Every row gives one point. Each copy is the shape, with its points in the same order, turned, moved and blurred by noise. Say if it was mirrored as well.

Shape, 7 rows:
[[ 13   8]
 [ 12  20]
 [  9   4]
 [  5   2]
 [ -6  50]
 [-84   0]
 [ 12   5]]
Copy 1:
[[ -1   3]
 [ 10   8]
 [ -6  -3]
 [ -2 -12]
 [ 42   2]
 [ 32 -89]
 [ -4   0]]
Copy 1 is: mirrored
Copy 2 (7 x 2):
[[ -3   9]
 [ 10  -3]
 [  6  11]
 [ -3  13]
 [ 44 -11]
 [ 66  82]
 [  4   3]]
Copy 2 is: only turned
Copy 3 (7 x 2):
[[ -6   4]
 [-21   2]
 [ -3  -2]
 [ -2  -5]
 [-46 -17]
 [  2 -95]
 [ -5   5]]
Copy 3 is: only turned
Copy 4:
[[ -5 -23]
 [-19 -20]
 [ -3 -18]
 [ -1 -16]
 [-48  -2]
 [  7  73]
 [ -5 -22]]
Copy 4 is: mirrored

Shape (8 x 4):
[[-44   3 -26 -10]
 [-10  29  40  22]
 [ 35  18 -40   6]
 [ -9  32  14  57]
 [ 26 -19  33 -20]
 [ 32  29  26  -8]
 [ 37 -46 -21  -9]
 [-39  34  53  55]]
Copy 1 (8 x 4):
[[  3  14 -37   0]
 [-11  16  49  -8]
 [ 61 -34   9 -14]
 [  5  25  38 -50]
 [-11 -45  30  19]
 [ 20 -17  55  15]
 [  8 -75 -10 -11]
 [-36  44  51 -35]]
Copy 1 is: mirrored
Copy 2:
[[-15 -43 -26  -9]
 [-21  -2  49   2]
 [  3  35 -34   1]
 [-47   8  26  27]
 [ 49  -3  30   3]
 [ 14  28  31 -19]
 [ 56   1 -25  31]
 [-55 -20  66  23]]
Copy 2 is: only turned
Copy 3 (8 x 4):
[[-34  25 -32  -8]
 [ -1 -48 -51   4]
 [ 40  17 -13 -44]
 [ 22 -26 -81  -4]
 [ 15 -36  17  17]
 [ 20 -47  -8 -30]
 [ 44  18  24  15]
 [-10 -54 -95  16]]
Copy 3 is: mirrored

Shape:
[[ 39  10  58 -28  62 -21]
 [ -6 -13 -33   7 -13  13]
 [ 55  43 -35  44  33  77]
 [  7 -18 -16 -30 -29  -7]
 [ 28  10  -4 -25 -18  74]
 [-21 -24 -35 -12  23 -24]
 [ 44   6  95  13  33 -27]
 [-23  32  11  21 -28 -13]
 [-50   3   6 -21  19  39]
 [ 39  12 -10 -31  42 -30]
 [ 19  11 -20 -16  -7  -9]]
Copy 1:
[[ 23  21 -58  30 -61  53]
 [-10  21  31  -5  13   2]
 [-56  64  32 -29  -9  95]
 [ 32  -4  30  -4   1  -5]
 [ 17  13  57  11   8  72]
 [  6  41  -8   6   7 -28]
 [ -8 -35 -53  28 -82  58]
 [-21 -34 -17  -9  27  19]
 [ -1  22   5  66  38  26]
 [ 28  44 -40 -15 -29  20]
 [ 12  14   1 -24   1  20]]
Copy 1 is: mirrored
Copy 2, 11 rows:
[[  7 -40  53 -21  -4  86]
 [-10  26  -6  -8   6 -15]
 [ 80  48   3  11 -66  16]
 [-27  36   6 -23  37  15]
 [ 38  66  25  12  22  21]
 [-42  -7   8  -5  -4  -7]
 [ 48 -55  32 -49  23  89]
 [ 14 -10 -49 -10  36  26]
 [  0  -6  18  45  33  -7]
 [-27  -2  25 -22 -33  68]
 [-16  27  -8 -19   2  28]]
Copy 2 is: only turned
Copy 3, 11 rows:
[[ 55  20  82   4  12  16]
 [ -6 -12 -26  -1 -29  -7]
 [-35 -35  37  80 -73  12]
 [  5  13 -22 -32 -19  23]
 [-32 -38  24  -9 -48  48]
 [ 20  17 -16 -19 -27 -39]
 [ 62  -2  62  32  55  37]
 [-29   5 -13  13  34   0]
 [-23 -36  26 -37  -6 -31]
 [ 31  49  40   5 -29   3]
 [ -3  26  -2   0 -24  14]]
Copy 3 is: mirrored

Shape (14 x 9):
[[-21  21 -11  30  39 -26  13   1  16]
 [-35 -57   5 -43  20  22 -32  -1  61]
 [ 23  26 -24  61 -58  38 -54  26 -59]
 [ -9  36  -3 -14  13  82 -41  -9  12]
 [-23 -75  53  57 -15  29 -33 -49   1]
 [-64  13  32   5  26  20  10  17   0]
 [  0   8 -34   0 -21  29 -31 -21  -7]
 [-42  33 -30 -15 -21 -27   0 -43  17]
 [ -2 -48 -25 -11  50  32  11   4 -38]
 [ 67 -23  48 -12 -20  -7 -15 -43 -13]
 [-60  10  35 -22 -21 -23  -1  -5 -12]
 [ 17 -12  20  -2 -45   4  56 -12 -20]
 [-10  10 -41  63 -10  51  28  12 -16]
 [-76  40   2   7  -5  12 -23 -41 -57]]
Copy 1:
[[  3 -37  29 -22   0 -42   2  -9 -10]
 [  3 -24 -29  34 -59 -32   8  77  17]
 [-18  95   5 -45   3  45  11  -2 -47]
 [-41 -12 -28 -15  -7   9  23  74 -69]
 [-79  64   8   3 -23 -55   6  50  46]
 [-32 -27   3  33   4 -35  39   6 -28]
 [ -4  26 -19 -18   6   8 -13  41 -30]
 [ 36  -8   9  16  50 -24 -26  36 -14]
 [-22  -3 -79 -34 -30 -40   4  -6   5]
 [-38  16 -10 -44  12  37   2  44  74]
 [  2  -3  -2  50  36 -21  38  14   8]
 [-35   4 -21  14  26  34 -32 -17  40]
 [-35  22  -1 -19 -14  -7 -42 -32 -52]
 [-16  30 -14   1  77 -46  31  23 -47]]
Copy 1 is: only turned
Copy 2, 14 rows:
[[-16 -10   7  13 -37  32  42   4 -33]
 [ 53  -2 -68 -15  -2   6  34 -45   3]
 [-66   1  29  -9  49  53 -12  63  62]
 [-39 -11 -22 -24  -7 -10  55 -13  78]
 [ 13  19  34 -14  68  55  20 -76   6]
 [ 18 -48  14 -14 -41  37  28 -25  15]
 [-32   5 -21  21  16  10  12   5  39]
 [-49 -15 -23  63 -33  28  11 -27   5]
 [ 59   6  29  21   4 -21  24  19  29]
 [-32  54  15 -21  19 -26 -35 -43  -6]
 [ -3 -26   2  14 -47  49 -29 -50  19]
 [-23 -31  33  21  17 -12 -42 -21 -14]
 [-28 -51  35  23  39  15  42  39  22]
 [-20  -7  37  42 -49  60  16 -36  71]]
Copy 2 is: only turned
Copy 3, 14 rows:
[[ 28  21  -4 -10   9 -28 -40  -3 -42]
 [-15  23 -32  51 -69 -40   6 -19  16]
 [-14  -5  85 -25 -42  73   1  47 -49]
 [-41  46 -22 -34 -71  31  11  10 -18]
 [-27 -76 -12  41 -81 -10 -40  53 -24]
 [-11  27 -36  -5 -13 -42   6  49 -53]
 [-29   6  30 -21 -42  17   0  -9 -19]
 [-21   2  17 -37 -17 -41  -9 -50 -53]
 [-23   7 -12   6  18   2  -9  38  45]
 [ 28 -78 -25   1 -35  47  17 -18  -4]
 [-17 -13 -11   7 -11 -45  37   0 -69]
 [ 30 -56  10 -42 -10 -23  32  18   1]
 [  9   8  50 -57 -20  -7 -25  55  -8]
 [-77 -10   0 -31   7  -9   2  20 -79]]
Copy 3 is: only turned
